Rows are points. Each copy is the shape, with its points in the same order, turned, moved and blurred by noise. Say if it was mirrored as well.

Shape (8 x 3)
[[-38  26  44]
 [-38 -23  19]
 [ -6   1  45]
 [ 17  13 -24]
 [-37   9  38]
 [ 30 -16 -23]
 [ 34   7 -12]
 [ 39  13 -30]]
Copy 1 (8 x 3)
[[ 12 -30  60]
 [ -3  27  42]
 [ 33   5  27]
 [ -5 -22 -22]
 [ 11 -10  54]
 [  1  -4 -45]
 [ 10 -20 -29]
 [ -4 -27 -49]]
Copy 1 is: mirrored
Copy 2 (8 x 3)
[[-50 -37  34]
 [-54 -19 -23]
 [-24 -39   4]
 [ -4  29  -2]
 [-49 -32  15]
 [  7  19 -26]
 [ 11  19   2]
 [ 22  37   1]]
Copy 2 is: only turned
Copy 3 (8 x 3)
[[ 26 -42  39]
 [ 58 -17   4]
 [ 22 -49  -2]
 [-13   9 -21]
 [ 35 -37  25]
 [  0   8 -49]
 [-16  -6 -36]
 [-28  10 -40]]
Copy 3 is: mirrored

Shape (10 x 6)
[[ 20   1   6  15 -22 -11]
 [ -6  13  31  16   7 -12]
 [ 12  25  22  25   0 -27]
 [-10  14 -39   7  13 -26]
 [ -7 -20  32 -33  -8   7]
 [-14  14 -36  -4 -36  38]
 [ -1   3  -8  20 -17  -8]
 [ 45 -17  22  13   3   8]
 [  3  -1   8 -41  10 -14]
 [  7  -6 -15  30   5  10]]
Copy 1 (10 x 6)
[[  5 -36   4   2  -7  -3]
 [ 36  -5 -15   9   0  -7]
 [ 41 -29 -15  -3  10   3]
 [ -5  -8 -12 -41  33 -12]
 [  5  23  31  22 -25  -1]
 [-39  -7   9   8   8 -60]
 [  1 -20  -3 -10  -6 -20]
 [ -8 -22 -13  29 -16  27]
 [  4  17  31   2  17  14]
 [-14 -19 -29  -3  -4 -12]]
Copy 1 is: mirrored
Copy 2 (10 x 6)
[[ -7  -1 -18   1 -30  -3]
 [-10  -7  -5  24  -9  24]
 [ -8 -14 -29  20 -20  29]
 [ -8  -3 -44   0  28 -11]
 [ -1  -4  40 -15 -11   4]
 [ 14  36 -10   0  -5 -55]
 [-20   7 -27   8 -18 -12]
 [  7 -49  -3  14 -37 -10]
 [ 17 -17   5 -27  12  11]
 [-13 -15 -23  24  -5 -34]]
Copy 2 is: mirrored

Shape (12 x 9)
[[-36  11  13 -16  11  -2  16   4  -3]
 [ 30   1  -3   7  -3 -13   0   2 -22]
 [ 20   5  -3  21   2   4 -19  22   0]
 [-13 -14  27   2  10  14  23  -8  25]
 [ 26   5 -29   6 -11 -19 -19  -8  12]
 [-23   7  41 -23 -32   2   0  -8  16]
 [-25 -25  33 -14  -8 -25  -8   3  18]
 [-12   6  46 -26  -1 -25  12  -5  36]
 [ 35  -8 -22  -2   6   8  -9  -1 -33]
 [ 25   6  -6  22 -17 -23   3   5 -17]
 [-22 -16   3   9  -1  10  24  -7   8]
 [-24 -10  30 -34 -19  -8  26  22  33]]
Copy 1 (12 x 9)
[[  5  -8   2  12 -35  28  27  -1  -5]
 [  8  15   8   5  10 -13 -14 -16 -12]
 [-11  -1 -15  22   0 -20 -14 -22   4]
 [-32 -16  -4 -17 -13  24  24  -7  -4]
 [ 16  -1 -20  -3  11 -17 -29   8  10]
 [ -4 -28  16 -26 -53  19  -4 -14   3]
 [  4 -28 -21 -23 -37  23   0 -19 -27]
 [ -5 -31   1 -20 -27  54 -11 -12  -8]
 [ -2  32   6  13   8 -31 -14   6 -20]
 [ 21   2   6   3  16 -18 -11 -25  -1]
 [-11 -12  -5 -14 -10   3  37   0  -3]
 [ -8 -58  11  -8 -33  28   7   1 -22]]
Copy 1 is: mirrored
Copy 2 (12 x 9)
[[-23  23   2  16  -1   8   1  12 -32]
 [ 10 -17 -29   3 -23 -19   2  -5  -5]
 [  1 -28 -29   4 -25  20  12  -6   3]
 [-11  -4  15 -20  11  19  -2 -10 -35]
 [  8 -34 -18 -10 -21  -7   8  29  18]
 [-40  24  15 -28 -18   7 -18  -1  -7]
 [ -1  25   2 -19   2  25 -33   9  -4]
 [ -5  32  16 -39 -19  17  -9  16 -26]
 [  2 -30 -49   5  -2 -27  13  -6  -1]
 [ 14 -25 -16  10 -37 -15  -9  -1   0]
 [-15 -15  11   4  13   7 -13  -2 -28]
 [-30  16   1 -31 -14  25 -34  21 -42]]
Copy 2 is: only turned
Copy 3 (12 x 9)
[[ -5  -5  24  -7  18  -3  14 -26 -23]
 [-14  -4  -2  18  -1   3 -33  22 -12]
 [ 14   7   2  21 -15  -1 -11  23   5]
 [  4   0   5 -11   8  30  12 -26  11]
 [-12  -6 -27  20 -30  -5  -7  15 -15]
 [-21 -18   3  17  25  -4  28 -32  21]
 [ -4  17 -24   9  34  -5  20 -24   5]
 [-15   9  -8  19  14   4  12 -60   6]
 [-19  -5   0 -11 -12  -4 -37  37  -8]
 [-11  -9  -7  35  -2  14 -22  24 -18]
 [ -1  -6   4 -12  14  30  20  -3 -10]
 [-32  26  12   8  19  11  34 -41   6]]
Copy 3 is: mirrored
Copy 4 (12 x 9)
[[ 14   8  15  23  -9  22  24   7   5]
 [  6   4 -10   4   7  -9 -14 -25 -32]
 [-15   3 -33  -2 -14  -7 -20   0 -15]
 [  0 -21  12  10  19  -4   9  20  18]
 [  6 -13 -13 -37 -10  -8 -17 -14 -36]
 [ -2 -37  31  18 -35   0  20  -6   2]
 [ -3 -38   1  14  -9  -1  40   0 -14]
 [ 22 -50  25  23 -12   8  16  22 -15]
 [-19  22  -5  -5  19  -4 -20 -30 -26]
 [ 18   3 -19   2 -10 -22 -18 -26 -32]
 [  8   0   9  -1   9 -14  21   0  20]
 [  2 -23  31  19 -14 -18  38  37 -11]]
Copy 4 is: mirrored

Shape (16 x 11)
[[ 15  -6  16  24   0  28  -5 -13  -4  23  17]
 [-11  28   4 -31  25 -12  -4 -19  25  14  -6]
 [ 25  16  38 -26  33 -15  -8 -51 -12   0   3]
 [  1  38  19 -39   0 -17  -4 -20 -14  -3   0]
 [-13  21   8   3  -1   9  46   1  14 -23  19]
 [-20  -3  10 -22  -9  28  -4   5  -1  10 -18]
 [ 18   2  14 -13 -11 -28 -28 -43  -7   4   6]
 [  8 -20 -27   1  -3  42  -3 -26 -18   8  25]
 [ -2  -3  -5  28   4  34 -32 -12  -6  -8  19]
 [ 23 -21  -4  28 -14  40  -3   5   0   8  28]
 [ -7 -22 -20 -19  -3  11   1  25   7  -7  11]
 [-35  -6   4  -8  11  -6  16  14 -13  -5  34]
 [ -2 -52  -8  38 -34  45 -14 -26   3  -1  20]
 [  0 -32   2  24  12  11 -20 -15 -10  16  -9]
 [ -6   1  19 -10  17  -3   2   4   5 -28 -25]
 [-13   6 -30  10 -15  20  23  17  -5   1 -28]]
Copy 1 (16 x 11)
[[-31  -5  -7  -1   6  10  -1 -31   4 -16 -22]
 [  4  15  -1  26 -42   5   5  16  -6  20 -13]
 [-35 -18 -11  34 -18  10 -13  29  29  30 -34]
 [ -1  -7  -5  25 -30  -1   0  23  38  18   7]
 [-22  21  22  12   3 -22  36  19   6 -20  10]
 [ 10   4 -23 -13  -4 -13  16 -11   0  15   3]
 [ -7 -31   8  28  -3  27 -24   5  20  22  -5]
 [-42  22 -11  -3  24  13 -11 -36  -1  12  14]
 [-28  -2 -19  10  13  -4 -26 -25 -16 -22   7]
 [-25  13   3 -14  33   7 -11 -37   2 -28 -10]
 [  8  32  -2 -21  15  11  -2   8  -8  -2  15]
 [-26   8  -2 -20 -10  13  16  28  -4 -18  28]
 [-31 -16   8 -16  54   4 -10 -50 -28  -3   7]
 [-16 -15 -29   2  20  27  -2 -16 -22  -2 -16]
 [  9   0 -21  15  10 -13  12  36  -4   0 -11]
 [ 16  27 -19  13  20   2  41 -20  -3 -12  20]]
Copy 1 is: mirrored
Copy 2 (16 x 11)
[[ 12   9  13  20 -23   5 -20 -19  27 -14  -3]
 [ 38   4  18   6  21 -11  16  27   8  22  13]
 [ 36   4  -5  24  24  10  17  28  59  10 -16]
 [  5  -2  11  10  32  -7  16  31  23  28 -20]
 [ -5  16  24  25 -11 -15  42  18 -14 -21 -13]
 [ 13   3   0 -19 -21 -22   3  -6  -3  24  -9]
 [ 14 -15 -18  15  29  15 -20  19  30   0  -8]
 [  3  -7  -3   8 -18 -38 -11 -18  34 -33   8]
 [ 19 -26  15   6 -12  -3  -4 -33  21 -30  -7]
 [ -4  13  13   4 -23  -3 -21 -32  16 -44  -4]
 [-10  13   1 -26   1 -17  16 -11  -4 -19  16]
 [-19 -12   7   0 -15   4  43   5   8  -9  27]
 [  8 -14 -21   4 -47  -9 -38 -27   3 -52  -3]
 [ 28   0 -21   4 -18   4  -9 -34  17  -4   9]
 [ 30  10  -8 -10   7   7  40  -5  -1   3 -23]
 [  1   9   2  12  -8 -38  20 -38 -27   1  -2]]
Copy 2 is: mirrored
Copy 3 (16 x 11)
[[  0 -23  41 -12  28  -2  25  -1  14  -8  -1]
 [-30 -13 -20  12   6 -21   0  18  13 -34  23]
 [  9 -13   8  23  -7 -24  40  40 -10 -25  40]
 [ -7  -9 -24  21   8 -21  25  38  21   2  25]
 [-18  17  -4 -35   1  -3   8  42  30 -15 -26]
 [-30 -19  -8 -10   2  18  22  -3  33   2  18]
 [ -3  -2   2  25  10 -37  33   7 -17  11  21]
 [ -1   9  23 -23  42  29  17 -11 -10  -3  18]
 [ 21 -20  10 -37  27  -2  15 -17   3  -6   9]
 [  8   3  36 -26  40   7  24 -26  17  -5 -18]
 [-16   8 -19  -7  11  25  14 -23  14 -10 -15]
 [-11 -19 -24 -12  18  23  19  27   0  -7 -31]
 [-13   0  43 -53  26  13  29 -41 -19  18  -5]
 [  3 -28  29  -9  -1   7   7 -23 -10  -2   8]
 [ -4  -5 -15 -14 -37  -6  18   6  22 -12   7]
 [-21   7   4 -19   1  21 -27  -6  34  18  -8]]
Copy 3 is: mirrored
Copy 4 (16 x 11)
[[-14 -15 -19  23   3 -14 -19 -25  -5 -15  17]
 [-19 -13 -39 -31  -8  28  -4  11 -10  16  -8]
 [-46  -8 -38 -34 -46 -15 -18   9 -13 -14   3]
 [-47 -13 -27 -24 -11  -2   5  24 -27   2 -25]
 [-13 -40 -26  15  19  -3 -11  42  23  -3 -12]
 [-19   1 -27  22   3   6  28  -2  -3  18  -8]
 [-41  -7  -4 -28 -28  -8 -12 -20 -12 -14 -29]
 [-25 -11  -2  49 -15  -3 -35 -20  -3  18  -1]
 [ -2  -6 -27  43 -11   3 -25 -24 -12 -19 -16]
 [  5 -21   0  45   7 -24 -24 -26  -3  -4   5]
 [ 12 -16  10  26  -6   9   6   8  -4  26 -15]
 [-14 -40   5  26 -14  29  10  30  -2 -10  -4]
 [ -9 -13   1  60  -7 -13 -20 -55  31  -7 -12]
 [ -6  16  -5  20 -16   7  -9 -28   6 -20  10]
 [  1  10 -28  -2 -17  -3  16  30   8  -8 -17]
 [ -8  18  -3  32  38  11  -3  17  10  16 -11]]
Copy 4 is: mirrored

Shape (18 x 12)
[[ -2  -3   3  -4   2   9  11  43 -25 -26   3  22]
 [-10  27   4  -7   3 -35 -36 -31  -9  16 -24 -16]
 [ 17 -44  27  20  36   6  10 -12  19   4  -4  -7]
 [-19  18  15  20   0 -25 -24   7  32   3 -17  -4]
 [-15  34  27  19   2 -19 -28 -31 -10  31  -1   1]
 [-19   7  14 -19 -22 -25 -13 -38  -2 -11  21   6]
 [ 41 -14   3  23   5  15  -4  16  19   3  11 -12]
 [ 33 -22  30  38  20  25   9 -19  36  32 -27  10]
 [ 46 -23  18   7  13   3  -1  20  15   9   6  39]
 [ 48 -33  33  20  28  11  30  -8  31  12 -26 -26]
 [ -8  25  29   2  -5   1 -15   4   2  -4   9 -11]
 [  5 -26  16  -3   7  38 -12  41  -4 -17   4  -4]
 [ -6 -18  -2  18   2  -6  -6  30 -18 -19  24   7]
 [-14  -5  10  17 -43 -19 -30  -8 -19  -5  -7 -12]
 [ 10   2   3  21  -4  17  13  16  -7 -28   1   7]
 [ -1  15  16   8   9  -6 -32  -8 -19 -44   7   8]
 [ 23 -23  21  17  -2  20  -9  35  14 -13 -19  13]
 [ -4 -12 -20   7   7  35  -7  20   9 -21  -8  -3]]
Copy 1 (18 x 12)
[[ 18   4  19  35   5  12   3   6   2   8 -11  43]
 [-14 -14  -8 -35  27 -25   7  -9 -27 -28  -8 -20]
 [ -9  26 -31 -11 -22   2 -28   4 -14  44  22  16]
 [-23  11 -30 -17  10  19 -10   3 -13 -38 -17   5]
 [-20  -4   6 -38   8   8   1 -15 -54 -28   3  -6]
 [ 36  -4   1 -27   0  -5   7  27 -30 -25   2  -9]
 [-13  24 -16 -17  -9  31  13   0   5  43  -8  16]
 [-34  21 -18 -43  -3  34 -40  -9  -2  37  34  14]
 [ 11  11 -19  -7  14  45   1  -6  -3  38  25  36]
 [-22  52 -22 -32   3   1 -35  -1   7  60   9  13]
 [ -5  12   3 -14  12  17  -3  15 -31  -6 -33   8]
 [  4  -1  -1  21 -15  26 -10   6  -2  38 -32  32]
 [ 17  13  -8  25 -23   7  21  -2  -9   1 -12  36]
 [ 16  -5  -1 -37 -17  -9  13 -11  -9 -32 -28  17]
 [ -4  17  16   1  -9  15   8  22   5   8  -5  38]
 [ -1 -13  -5  -9   0 -10  26  35 -35  -5 -12  41]
 [ -3   7 -18  -8  -1  28 -18  -1  16  25 -15  49]
 [-19  -5   2  15 -23  15  -2  19  21  21 -18  16]]
Copy 1 is: mirrored
Copy 2 (18 x 12)
[[ 23 -15 -21 -12   4  19   4   8  -2 -38  -7 -39]
 [  5  42 -17 -42 -27 -14  19  29  27   9  -3  27]
 [-29 -20 -36   0  41 -11  -4  -4  34   4 -22   5]
 [-12  14 -10   2 -24   9  19  22  51 -16   3   7]
 [ 18  37 -29 -17  -1 -14  11  18  39   2  36  26]
 [-17  53 -19 -11 -12  11  -9  16 -14  -6  12   6]
 [-14 -20   3  -9  18   4   9 -36  37 -12  -4  -7]
 [-21 -24 -25  10  49  12  15 -13  56  39   3  10]
 [ -7 -15 -29   3  11  17  10 -38  31  13  -6 -43]
 [-30 -49 -34  -9  34   9   7 -25  39  18 -21  24]
 [ -3  13 -25 -13  -2  11  20   6  16 -35  18  14]
 [  0 -10 -18  -1  34  15  29 -13   9 -49 -22 -23]
 [  7   1  -5  -5  11  -1 -12   1  12 -41 -14 -30]
 [ 16  52   3 -15   4  22  -7  10  26 -22 -20  19]
 [  1 -18  -1 -19  24  31  -2   3   8 -27   6 -16]
 [-10  28 -20 -46  10  11  -4  16  17 -35   8 -24]
 [ -5 -12 -21  -4  25  36  18 -15  35 -24 -20 -25]
 [ -8 -15  14 -12  29  11  33  13  10 -26 -13 -22]]
Copy 2 is: mirrored
Copy 3 (18 x 12)
[[-19  17  12  25   2  -2   2 -28  21  28   3   6]
 [ -1 -18 -43 -47   5 -13  18  14 -18  23  27 -12]
 [-13  -5   2  17 -16  23  -6  37 -42  23 -15  28]
 [ -1   0   0 -30   2   6  20  35   6   6  35   9]
 [  0   5 -34 -53   2  -3 -15  33  -5  27  18 -19]
 [ -5  -7 -26  -5  21 -50  -2  32  -3  10   7 -20]
 [ 24   6  14   3   2  21  -8   1 -19   4 -16  35]
 [ -2 -20   4 -18 -19  49 -14  47 -19  21 -37  35]
 [  8   2  19   6   9  11  -2  14  -1  49 -33  42]
 [  4 -25 -14  15 -35  40  -8  30 -31  11 -23  57]
 [  1   0  -8 -13   3  -8 -22  10   8   9  28   2]
 [ -5  -6  42  22 -10   6 -18 -23 -11  16   7  13]
 [ -8  37  17  15   3 -11   5 -11 -10  17   1   1]
 [ -4   6  -1 -34 -15 -40  12   3  -6  -8   4 -12]
 [-16  13   4  11   5   9  -8 -12  10  -3 -11  15]
 [-34  11  -6 -16  30 -21 -13  -7 -12  11  20  10]
 [ -9  -6  38   0 -11  12   0  -5   4  15  -9  40]
 [-12 -12  28  14  13  25   8 -16 -10  -5  -1  -2]]
Copy 3 is: mirrored
